Each row is a point. Examples show where two turns around zero, p and q, send a point. Where does a point land after both, in the order given? Backwards means that the second turn is done in reverse. Each puzzle has new turns, and all numbers are rounded.
(in the rows, 128 means zero)

Turn p:
[105 157 140] -> [116  96 146]
[136 136 107] -> [131 144 146]
[149 161 131] -> [155 117 154]
[128 140 103] -> [123 142 151]
[143  31 151] -> [129 163  34]
[107 142 136] -> [114 107 136]
Turn q:
[115 119 135] -> [141 117 127]
[182 128 126] -> [ 93 146 164]
[136 142 166] -> [103  95 130]
[ 97  96 149] -> [165  96 133]
[111 156  63] -> [137 187  86]
Where do these land?
p, then q backwards: [172 105 107] -> [115 116  77]
p, then q backwards: [122  83 111] -> [132 165  97]
p, then q: [150 144 178] -> [133 150 180]
p, then q: [107 172 129] -> [146  88 149]
p, then q: [ 89 135 115] -> [156 103 109]

Turn p:
[158 132  98 141] -> [ 93 139 103 128]
[115 123 101 149] -> [119 122 111 159]
[137  96 111 129] -> [137 141  94 131]
[115 162 225 120] -> [158 140 223 102]
[115 127 105 100] -> [134  97 108 119]
Turn q:
[141 145 203 183] -> [124 147  66 198]
[117 108 102 143] -> [120  98 122 107]
[ 97 143 150 132] -> [118 119 139 165]
[123 107 134 106] -> [155 120 141 126]
[153 149 107 123] -> [113 155 130 105]
[137 116  72  81] -> [138 129 170  67]
Where do these land?
p, then q backwards: [170 122 132  68] -> [170 100  74 132]
p, then q: [132 141 136 133] -> [131 127 131 144]
p, then q: [146 147 128 108] -> [146 122 155 132]
p, then q: [ 82 108 173 154] -> [128 166  69 146]
q, then p backwards: [ 80 150 140 126] -> [100 162 125 159]
p, then q: [109  89 100 169] -> [ 77 121  92 107]
q, then p: [177 139  87 138] -> [126  69 126 100]

Turn p:
[138 178  74  70 104 164] -> [163 173 145 154  94  54]
[ 93 153 106 111 107 148] -> [157 168 115 148 107 122]
[149 101 152 114 122 146] -> [ 83 137 141 127 134 123]
[135 111 192 150 161  67] -> [117  85 156 108 186 185]
[132 156 114 118  71 150] -> [133 153 110 180 125  94]
[114 142 132 101 131 151] -> [132 158 148 136 111 127]
[147 123 148 194 180 103] -> [125  49 132 108 126 170]
[109 109 108 131 121 151] -> [121 147 102 119 105 127]
[135  78 126 163 156  72] -> [121  83 104  72 165 151]
Turn q:
[105 160 193  91 143 131] -> [113 190 133  77 102 125]
[147  95 138 103 128 126] -> [141 131 103 132 117  93]
[157  88  93 184 138 148] -> [173  95 105 172 165 149]
[119 168  92  93 127 155] -> [ 89 113 145  94 167 114]
[158 153 145 143  95 151] -> [ 92 147  96 144 142 151]
[113  67 102 147 113 132] -> [164  73 104 137 114 130]
[ 97 165 132 136 152  52] -> [124 146 210 140  89 135]
Where do these land?
p, then q: [ 67 114  92 134 170  80] -> [100 137  99 124 182  60]
p, then q: [135 154 104  99 175 103] -> [119 172 103 147 109  87]
p, then q: [136 110 179 122  91 182] -> [126 114 153  94 115 200]
q, then p: [151 115 134  95 133 178] -> [171 126 140  87 127 102]
q, then p: [114 100  90 169 162 126] -> [ 70  92 145 113 124 120]
q, then p: [172 116  89 104  90 116] -> [147 110  80  91 146 160]
p, then q: [ 76 146 140 167 111 152] -> [111  98 101 138 174 166]
p, then q: [175 160 162 143 111  85] -> [206 145 126 144 120 137]
p, then q backwards: [127 137 162 119 111 129] -> [149 153 121 148 131 119]
